Rows are points. Each copy is the shape, with its points in the same order, turned, moved and blurred by noise. Say if it was mirrored as well.

Shape:
[[-19, -33, -48],
[8, -19, -23],
[-5, 3, 37],
[-6, 26, 13],
[-5, -2, -26],
[23, 23, 33],
[18, 25, 45]]
Copy 1:
[[-7, 44, 42],
[18, 13, 27],
[2, -38, -2],
[-2, -16, -21],
[9, 16, 8],
[27, -39, -20],
[21, -55, -20]]
Copy 1 is: mirrored
Copy 2:
[[-13, -27, -60],
[0, -26, -23],
[-36, -12, 33],
[-23, 12, 18],
[-7, -8, -32],
[-1, 4, 44],
[-11, 5, 53]]
Copy 2 is: only turned

Shape:
[[-21, 35, 11, -13, 6, -28],
[15, -6, -8, -23, 18, -13],
[-1, -2, 55, -22, 4, -38],
[-8, 24, 3, 15, 50, 42],
[23, -6, -9, -16, 10, -18],
[5, 9, 31, -25, 11, 27],
[-2, -15, -23, 21, -4, 15],
[-20, 22, 16, -4, -4, -9],
[-18, -14, 37, -12, -3, -32],
[-11, 4, 41, 54, 19, -27],
[-4, -5, -16, -1, -4, -30],
[19, -3, -6, 6, -4, 7]]
Copy 1:
[[27, 10, -3, 21, 0, -54],
[12, 9, -5, -32, 12, -16],
[26, -33, 36, -7, -2, -45],
[42, 29, 1, 20, 59, 13],
[8, 12, 7, -32, 0, -14],
[53, -15, 11, -1, 22, 3],
[-7, 18, -6, 6, 5, 27],
[23, -2, 4, 21, -2, -23],
[3, -37, 22, 8, 2, -36],
[-5, 15, 60, 34, 22, -17],
[-8, 8, -3, -5, -7, -20],
[13, 9, 9, -9, -2, 11]]
Copy 1 is: mirrored
Copy 2:
[[-34, 22, 5, -11, 13, -33],
[-12, -21, 6, -18, 19, 4],
[16, 6, 37, -18, 10, -44],
[-41, 25, 32, 30, 22, 41],
[-13, -30, 3, -12, 13, 0],
[-9, 17, 39, -16, -9, 18],
[-7, -4, -23, 26, -3, 24],
[-20, 24, 5, -3, 0, -20],
[22, 14, 10, -9, 11, -33],
[2, 13, 24, 59, 19, -38],
[-10, -11, -22, 0, 14, -17],
[-12, -17, 1, 12, -10, 12]]
Copy 2 is: mirrored
Copy 3:
[[-2, 19, 19, -24, -4, -33],
[8, -26, 4, -22, 13, 0],
[15, -22, 60, -32, -16, -32],
[-26, 21, 31, 20, 29, 32],
[17, -29, 0, -14, 6, -3],
[6, 1, 43, -21, -7, 30],
[-23, -21, -12, 15, -18, 15],
[-9, 13, 24, -15, -19, -15],
[-9, -27, 43, -29, -25, -28],
[-19, -13, 52, 39, -12, -40],
[-8, -24, -9, -13, -11, -24],
[7, -20, 0, 7, -14, 13]]
Copy 3 is: only turned

Shape:
[[-33, -9, 6, -2, 7, 2, -25, -25, 7],
[-2, -20, -8, -2, 10, 3, 4, -11, 6],
[2, -2, -13, -1, 3, 6, -40, 14, -27],
[10, 3, 10, 0, -12, 9, 1, -3, 13],
[-34, -11, 4, -1, 3, -1, 1, 5, -8],
[8, -7, 9, 4, 3, -18, -7, 2, 9],
[3, -9, -16, -2, 13, 9, -8, 7, 10],
[-15, 3, 12, 0, 11, 4, 1, 0, -45],
[3, 4, -4, 4, -21, -22, 2, -32, 12],
[-14, 30, 11, 5, -21, 6, 3, 11, -8],
[4, -6, 12, 60, 10, -6, 6, 14, 12],
[5, 7, 7, 11, 14, 5, 8, 11, 6],
[12, -5, 2, 15, 11, -17, 8, -3, 9],
[-17, -10, 6, 4, 8, 8, -2, 3, 14],
[9, -17, 11, -1, -9, 6, 4, 7, -58]]
Copy 1:
[[-27, -22, -2, -15, -5, 11, -26, -25, 2],
[-4, -6, -11, -7, 1, 10, -18, 1, -23],
[0, -34, -35, -2, 16, -15, -1, -11, 13],
[10, 4, -8, -9, -16, 10, -4, 4, 3],
[-24, -25, 9, -7, 8, 10, 0, -2, -5],
[4, 2, 2, 3, -3, -14, -15, 0, -2],
[-2, -9, -23, -6, 8, 5, -20, 14, -5],
[-7, -19, -8, 6, 27, 9, 24, -24, -5],
[-15, 14, -8, -4, -35, -10, -5, -12, -16],
[-9, 0, -6, -2, -11, 11, 30, 3, 23],
[4, -6, 5, 54, -10, 10, -19, 16, 5],
[5, 8, -7, 9, 8, 12, -6, 12, 7],
[0, 12, -2, 15, -1, -6, -16, 5, -13],
[-8, -12, 4, -6, 1, 16, -17, 6, 1],
[21, -29, -12, 7, 18, -4, 34, -21, -21]]
Copy 1 is: mirrored
Copy 2:
[[-10, -1, 5, -12, 19, 22, -34, -10, -1],
[1, -18, -5, 5, 10, 7, 3, -10, 2],
[-15, 16, -21, 6, -30, 20, -14, -24, -9],
[12, 4, 1, 0, -8, 9, 2, 16, 15],
[-23, -8, -3, -13, 6, 10, -11, 6, -18],
[-7, -5, 5, 4, -12, -11, -6, -3, 16],
[-9, 2, -18, 10, 4, 9, 6, -12, 9],
[-7, 7, 5, -7, -19, 4, -5, -7, -46],
[24, -16, -4, -20, -2, -11, -24, 2, 17],
[2, 20, -8, -20, -16, 5, -7, 32, -10],
[-8, -5, -5, 46, -2, -24, -21, 32, -2],
[-3, 12, 0, 13, -1, -8, 8, 11, -2],
[1, -7, -1, 11, -1, -23, -4, 2, 8],
[-14, -3, 0, 2, 13, 11, -4, 7, 3],
[2, -15, 1, 0, -46, 12, 3, -7, -42]]
Copy 2 is: mirrored

Shape:
[[-35, 18, 5, -28, 21, 31, 2, 11, 16, 21, 8, 12],
[-17, -6, -6, 24, -23, -16, 30, -3, 13, 20, 9, -23],
[2, -19, -4, -15, -16, 26, -3, -21, 16, 7, -19, 1],
[-2, -12, 6, -16, 30, -3, 4, 8, 13, 24, -34, -15],
[-8, -9, 31, -6, 23, 0, -18, -1, 23, 19, -28, 5],
[12, 20, 32, 12, 4, -2, -19, 22, 20, 21, -12, -14],
[-10, -18, 2, -30, 1, -28, 25, -16, -16, -3, 0, 20],
[7, 17, 2, -15, 3, -23, 26, 18, -9, -13, 11, 17],
[-21, -9, 16, 1, 30, 10, 1, 10, 3, 4, 11, -18],
[20, 33, 20, 20, -8, -23, 13, 19, -10, 22, -42, 14],
[-3, -4, 19, 10, -6, 7, 9, 2, -22, -27, 0, -26],
[-16, 32, -14, -20, -3, 3, 10, -16, -19, 21, 2, -24],
[15, -3, 0, 24, 6, 0, -23, 23, -25, -14, -7, 1],
[-5, 32, -18, -8, 18, 11, 28, -22, 19, 11, 13, 27],
[-15, 27, -12, -2, -11, -19, -9, 4, -5, 6, -42, -26]]
Copy 1:
[[-38, 37, -10, -14, 1, 22, -8, 17, 12, 21, 2, 13],
[-4, 5, -10, -10, -23, -9, 37, -16, 24, -11, 16, -29],
[7, -12, 2, -18, -31, 27, -8, -15, 9, 16, -4, 9],
[-18, -19, 9, -22, 14, 6, 15, 3, 21, 30, -22, -8],
[-13, -7, 34, -6, 4, -3, -2, 4, 25, 23, -15, 19],
[11, 17, 28, -3, 9, -26, -4, 9, 34, 18, -10, -12],
[-19, -20, -7, -39, -1, -8, 26, -11, -24, -9, 8, 26],
[1, 11, -24, -39, 10, -27, 11, 5, -9, -18, 0, 12],
[-23, 1, 10, -4, 12, 13, 1, 20, 12, -7, 3, -13],
[21, 12, -3, 2, 9, -48, 31, -10, 6, 26, -30, 5],
[4, -1, 2, -1, -5, -1, -5, -5, -12, -36, -15, -25],
[-21, 24, -16, -19, 4, 1, 3, -31, -8, 16, 6, -27],
[17, -18, -15, 16, 7, -25, -18, 9, 0, -10, -8, -10],
[-4, 38, -40, -19, 17, 20, 19, -22, 18, 7, 13, 25],
[-22, 0, -5, -8, -7, -32, 1, -34, 16, 18, -31, -20]]
Copy 1 is: only turned
Copy 2:
[[-10, 4, 0, -26, 14, 30, -3, 48, 3, 22, 1, 4],
[-1, 8, -20, 4, -25, -26, 3, 7, 28, 18, 11, -39],
[18, -18, 8, -13, -26, 24, 2, -4, 21, 12, -15, -6],
[35, -11, -3, -15, 28, 8, 13, 22, 21, 16, -15, -25],
[17, -13, 24, -5, 32, 3, -2, 12, 14, 14, -21, -11],
[29, 17, 15, 11, 22, -9, -21, 25, 16, -11, -6, -15],
[16, -13, -12, -19, -11, -16, 31, -2, -31, 29, 0, -5],
[22, 8, -24, -4, -7, -27, 20, 29, -22, -2, 4, 6],
[1, -20, -3, 5, 20, 12, -2, 29, 7, 8, 21, -22],
[38, 43, -12, 26, 12, -18, 13, 16, 2, -2, -38, -10],
[12, -16, -5, 23, -14, 5, 7, 10, -13, -22, 15, -33],
[12, 30, -32, -21, -4, 29, 3, 7, -3, 11, 14, -26],
[27, -18, -23, 33, 7, -4, -19, 13, -14, -23, -12, -1],
[-7, 22, -25, -17, -5, 9, 25, 13, 21, 20, 10, 32],
[18, 18, -33, -16, 11, 4, -3, 0, 7, -17, -29, -44]]
Copy 2 is: only turned
Copy 3:
[[-15, 22, 22, -45, 11, 7, 12, 2, 30, 5, 21, 12],
[-19, 0, -10, 23, -39, 11, 11, -10, 25, 4, 13, 0],
[1, -1, -7, -22, 3, -4, -10, -21, 25, 6, -31, 5],
[14, 6, -19, -5, 22, 25, 15, 7, 50, 23, -3, -8],
[26, 13, 14, -1, 29, 22, -7, 2, 47, 17, -3, 14],
[25, 15, 23, 6, -8, 16, -14, 30, 31, 27, 5, -15],
[25, -3, -23, -6, 5, 17, 29, -21, 7, -22, 8, 24],
[30, 6, -8, -4, -7, -2, 37, 17, -2, -17, 19, 1],
[-16, -2, 16, -4, 27, 26, 12, 4, 25, 4, 20, -5],
[39, 45, -4, 23, -17, 6, 20, 29, 11, 17, -18, 6],
[-6, -10, 8, 14, 4, 21, 12, 8, 1, -28, -14, -21],
[-15, 36, -15, -22, -13, 17, 1, -9, 6, -10, 16, -20],
[4, -3, 2, 23, 24, -2, -6, 31, -15, 10, -9, 3],
[3, 30, 3, -24, 0, -35, 34, -26, 22, -5, 18, 0],
[-1, 35, -33, 3, -8, 18, -8, 29, 33, -12, -10, -8]]
Copy 3 is: mirrored
Copy 4:
[[-8, 13, -18, -44, -3, 35, -6, 6, 14, 6, 18, 12],
[-15, -6, 17, 15, -8, 3, 20, 21, 15, 22, -1, -35],
[12, -21, 5, -9, -12, 40, -3, -23, 1, 14, -13, -16],
[-3, -7, 25, -30, 19, 14, -22, 4, 10, 7, -27, -11],
[-6, -3, 34, -25, -2, 19, -25, -18, 18, 10, -13, 19],
[-7, 31, 28, -2, -15, 16, -38, 5, 2, 4, -9, 3],
[-5, -33, 7, -42, -11, -23, 28, -10, -11, 19, -4, -10],
[10, -2, -9, -26, -17, -29, 11, 23, -9, -4, 2, 5],
[-23, -6, 12, -16, 26, 15, -12, 4, 6, 0, 24, 1],
[-9, 30, 16, -2, -28, -8, 0, 20, -5, 0, -60, 8],
[-21, -15, 23, 9, -4, 10, 5, 2, -33, -23, 11, -6],
[-27, 14, -19, -26, 0, 10, 9, -3, -15, -1, -8, -41],
[-10, -15, 1, 27, -3, -3, -23, 1, -24, -5, -9, 17],
[18, 19, -26, -27, -2, 2, 28, -11, 26, 0, 1, -5],
[-30, -4, -3, -11, -19, 8, -21, 2, 4, -19, -39, -32]]
Copy 4 is: only turned

Shape:
[[22, -1, 21, -3, 24, -39, 17, 8, -12, 16, 9, -3],
[12, -2, -6, 22, 11, -26, -7, 1, 33, 32, 7, 11],
[-3, 10, -13, -48, 23, -16, -3, -20, -3, -6, -6, -39],
[-7, -13, 15, 24, 47, -6, 17, -21, -44, -15, -25, -2],
[29, 0, -7, -11, -11, -6, -8, -4, -10, 18, 14, -11],
[-3, -9, -6, -1, -12, 4, -6, 11, -13, 20, 24, -16],
[-16, -1, 7, 10, -23, -4, 9, -32, -16, 14, -24, 57],
[-1, -7, 10, -4, 11, 14, 1, -6, -33, 4, 4, 6],
[31, -34, 15, 8, -36, 6, -9, 6, 27, -7, 4, -3],
[-36, -22, -1, 13, 1, 28, 18, -2, -25, -11, 4, -10],
[-23, 45, 28, -11, 1, 20, 20, 17, -22, -8, 13, 17],
[25, 10, 32, 28, -13, 11, -5, 5, 6, 5, 20, 13],
[-11, 4, 22, -3, -17, -14, -13, 15, 2, 15, -16, -3],
[13, 5, 4, 2, -2, -16, -34, 23, 2, -4, -13, -5],
[8, 4, 18, 14, 8, 8, 14, -24, -29, -18, 5, -41],
[-13, -10, 29, -21, -22, 1, -24, -23, 18, 22, 13, 10],
[4, 7, -2, -5, 9, 13, 1, -12, 9, 35, -25, 6]]
Copy 1:
[[-7, 4, 23, -3, 3, -5, -7, -14, -6, 17, -20, -45],
[-9, -1, 2, 5, -6, -10, -17, -33, 1, 40, 1, 8],
[-7, -2, -52, -9, 13, -1, 10, 25, 5, 9, -22, -40],
[-9, 11, 2, 16, 36, 15, 23, -34, -17, -39, -4, -38],
[8, 20, -16, -16, -20, -6, -26, -3, -6, 8, -6, -21],
[-1, 16, -12, 3, -28, 22, -24, 6, -15, 7, -2, -13],
[36, -24, -9, -13, -21, 5, 17, -56, -25, -22, -4, 6],
[11, 8, -9, -3, 2, 21, -13, -10, -21, -26, -15, -19],
[33, 32, -3, 29, -33, -28, -16, 1, -8, 8, -7, 12],
[5, 4, -11, 29, -8, 41, 9, 6, -21, -34, 8, -5],
[21, -3, 17, -27, -2, 52, 16, 9, -3, -14, -39, 4],
[22, 32, 22, 0, -18, 8, -19, -23, 8, 0, -23, 14],
[18, 14, -10, 4, -20, 13, 13, -14, -27, 28, -27, -7],
[-4, 35, -12, -6, -5, -10, 4, -6, -29, 21, -28, 4],
[4, 42, -12, 11, 2, 20, 11, -1, 18, -28, -5, -37],
[30, -8, -34, 17, -34, 8, -18, -21, -2, 13, -41, 1],
[30, -1, -25, -7, 16, 13, -8, -23, -11, 20, 3, -4]]
Copy 1 is: only turned
Copy 2:
[[24, 28, 21, 14, -4, -10, -8, 2, -10, 13, 24, 5],
[-16, 33, 15, 47, 15, -22, 6, -2, 16, 14, 1, 4],
[7, 20, 44, -41, -1, 3, 9, 0, 18, 3, -18, 29],
[1, 13, 39, -14, 18, 14, -4, 30, -44, 19, 0, -34],
[-5, 2, 1, -5, -2, -24, 5, -19, 7, 18, 4, 15],
[-12, 1, -2, -8, -8, -36, 4, -1, 12, -6, 3, -4],
[-60, -19, 24, 30, 14, 3, -20, 10, -36, 3, 12, 18],
[-12, -3, 8, -17, -2, -16, -16, 13, -22, 8, -6, -5],
[-5, -27, -12, 38, -23, 0, 7, -17, 20, 13, -18, -6],
[-30, -10, 10, -19, -12, -9, 7, 38, -12, -16, -12, -30],
[-39, 33, -2, -21, -37, 3, -42, 11, -22, -12, 5, 1],
[-25, 11, -10, 28, -27, -14, -21, -17, -5, 27, 1, -20],
[-14, 2, 13, 13, 3, 1, -27, -12, 14, -19, 5, -2],
[1, 17, 3, 12, 13, 0, -13, -31, 5, -9, -20, -5],
[-7, 3, 24, -34, -21, 7, 9, -2, -7, 25, 5, -34],
[-29, -19, 33, 19, -19, -27, -31, -7, 21, 4, -13, 16],
[-30, 10, 9, 3, 24, -1, -18, 15, 17, 23, -1, 15]]
Copy 2 is: mirrored
